Rows are points. The points of each table are mixes of a few directions, plus a little noise. Count the directions of each table, and those that both share. Where both have some left over, give the other angles between the two spaces (their principal angles), to ten degrees, smallest first.

First, 5 rows:
[[ 38 -17]
 [ 23 -10]
 [-46  20]
 [-36  16]
 [ 21  -9]]
Second, 6 rows:
[[ 60 -26]
 [ 20  -9]
 [-25  11]
 [  9  -4]
 [-45  20]
 [-19   8]]
Directions: first 1, second 1, shared 1

First:
[[ 23  49 -30  18]
 [ -4 -29   9 -14]
 [  1 -39   6 -22]
 [ -6  32   0  20]
 [-13 -12  14  -2]]
Second, 8 rows:
[[  2  11 -33 -10]
 [ -3 -17  51  16]
 [  2  12 -36 -11]
 [  0   2  -5  -1]
 [  4  20 -60 -19]
 [ -4 -19  56  18]
 [ -1  -6  17   5]
 [ -1  -3   9   3]]
Directions: first 2, second 1, shared 0; angles 40

First (8 x 6):
[[ 16 -30  23   4  18  12]
 [ -6 -17  16  32  34 -31]
 [  8   6  50  34   0 -11]
 [ -7  24 -32 -26 -27  12]
 [ -2  -9 -10  -3  10  -3]
 [-19  39 -54 -30 -32   1]
 [  2  -6 -27 -29  -7  20]
 [ 10  -8  34  18   5  -1]]
Second:
[[ -2   8   1   3  -4  -3]
 [ 19 -60  -5 -22  33  28]
 [-16  49   4  19 -28 -23]
 [ 17 -53  -4 -20  29  25]
 [ -4  11   1   4  -6  -5]
 [ 10 -30  -3 -11  17  14]
 [-18  56   5  21 -31 -26]
 [ -6  19   2   7 -11  -9]]
Directions: first 3, second 1, shared 1

First:
[[  2   4  -1  11   7 -18   9   1 -10]
 [  4   7  -2  21  14 -33  17   2 -18]
 [ -7 -12   4 -38 -25  60 -30  -4  32]
 [  2   3  -1  11   7 -17   9   1  -9]
 [ -2  -4   1 -11  -7  17  -9  -1   9]
 [  2   4  -1  13   9 -21  11   1 -11]
 [ -6 -10   3 -30 -20  47 -24  -3  25]
 [  3   5  -2  16  11 -26  13   1 -14]
 [  4   6  -2  20  13 -31  16   2 -17]
 [ -2  -4   1 -13  -9  21 -11  -1  11]]
Second:
[[  6   5  26 -18  20 -15 -24   4   2]
 [ -1  23 -10  11  -5  11   5 -22   1]
 [ 12 -19 -35   6   9  -4  -5  21  18]
 [  2 -37   7  14 -48   5   7  -6 -39]
 [  1  14  21   2 -18   9  16  -1  -9]
 [ -2  -3 -16  -2  14  -2   0   8  14]
 [-19  17   7 -14  27  -3   1  -5  13]]
Directions: first 1, second 5, shared 0; angles 90

First:
[[ 14  -4  14   8 -25  11 -11  16  22  -3   1  -8]
 [-11  -1 -17  -5  33  -4   6 -25 -27   3  -6  -1]
 [  1   5   9  -1 -20  -6   3  17  14  -1   7  10]
 [  5 -20 -20   7  46  26 -16 -44 -31   2 -22 -37]
 [ 18  -9  12  11 -21  19 -17  10  20  -3  -4 -18]
 [ 13  -8   8   8 -13  15 -13   6  13  -2  -3 -14]
 [ -9  19  13  -9 -32 -27  18  34  20  -1  19  36]
 [-11   5  -9  -7  17 -11  10 -10 -15   2   1   9]
 [ -1  16  20  -4 -45 -20  11  42  32  -2  19  30]
 [-17  -4 -30  -8  60  -3   8 -45 -47   5 -12  -7]]
Second, 9 rows:
[[-14 -10 -33 -46  19  33  34 -39   1 -29   3 -10]
 [  3   3   8  11  -4  -8  -8   9   0   7  -1   2]
 [ 14  10  32  45 -18 -33 -32  37  -1  28  -2  10]
 [ 10   6  21  30 -12 -22 -22  25  -1  19  -2   7]
 [-13  -9 -28 -40  16  29  30 -34   1 -26   2  -9]
 [  0   0  -1  -1   0   1   1  -1   0  -1   0   0]
 [  5   3  12  17  -6 -12 -13  14   0  10  -1   3]
 [-13  -9 -30 -42  17  30  31 -35   1 -26   3  -9]
 [  9   6  19  28 -11 -19 -20  23  -1  17  -2   6]]
Directions: first 2, second 1, shared 0; angles 60

First:
[[  7  -6  -9  21   1  29  40  -4   2 -29  14 -11 -25 -10  21  -7 -14 -15]
 [-18  -3  21  21 -18  -4  -6   7   4 -49 -13  -1  37  -7   3  42  -2  29]
 [-30 -18  35  21  -2   7  -2   9  -6 -39  -7  15  42   7   7  36  -1  20]
 [  1   8  -3 -20   1 -23 -28   1  -1  32  -6   7   8   6 -16  -4  11   5]
 [-11   2   8  30 -25   1   7   4   8 -60  -5 -10  24 -18   8  40  -7  28]
 [ 29   8  -7 -23   7  -1  -3  -9   6  16 -12 -20 -27  -5 -11 -28  -3 -14]
 [  6  -1 -26  32  -6  32  52  -5   3 -30  27 -12 -35 -17  28  -7 -16 -17]
 [-14   0   5 -15   5 -20 -30   5  -7  35  -2  20  21  15 -12   3  14   7]
 [ 17   8   2 -44  13 -25 -37  -3   0  55 -18   0  -4  13 -27 -27  12  -7]
 [ -2  -9  20 -21  19  -4 -17   1  -7  26 -12  11   9  18 -10 -11   7  -7]
 [ 16  10 -46  -2   5   9  25  -7  -2  41  32  -2 -51  -5  10 -38  -1 -30]]
Second (8 x 18):
[[-41   4 -57  10   7   1  16  -5 -31   9  38  20 -13  48  11  -2  41  11]
 [ -9  17 -12  -6   2  -9  14 -11 -30  -9   3   4 -17  34   5  -3  30   5]
 [ 34   0  25  25  -7   8  -6  -2   7  -7  -2 -21  11 -15  -1  19 -25 -27]
 [ -2 -18 -27 -33  27  14 -24 -11   7  -3  -8 -22   2  28 -12 -17   7   2]
 [ -6 -31 -44 -16  27  28 -30  -9  17   0  13 -24  13  19  -4  -8  -8  -8]
 [  9   6  40  16 -13 -18   5  23  12  42 -16  22   1 -32 -17  -9  -5   1]
 [ 11   8  46 -22 -15 -11  16   3   9  -7 -13  20  -8 -52  22  -6 -32  -3]
 [  5  13  30  27 -29 -14   9  12  10 -25 -16   0  13 -32  -3  25  -7  19]]
Directions: first 4, second 6, shared 2; angles 50, 90
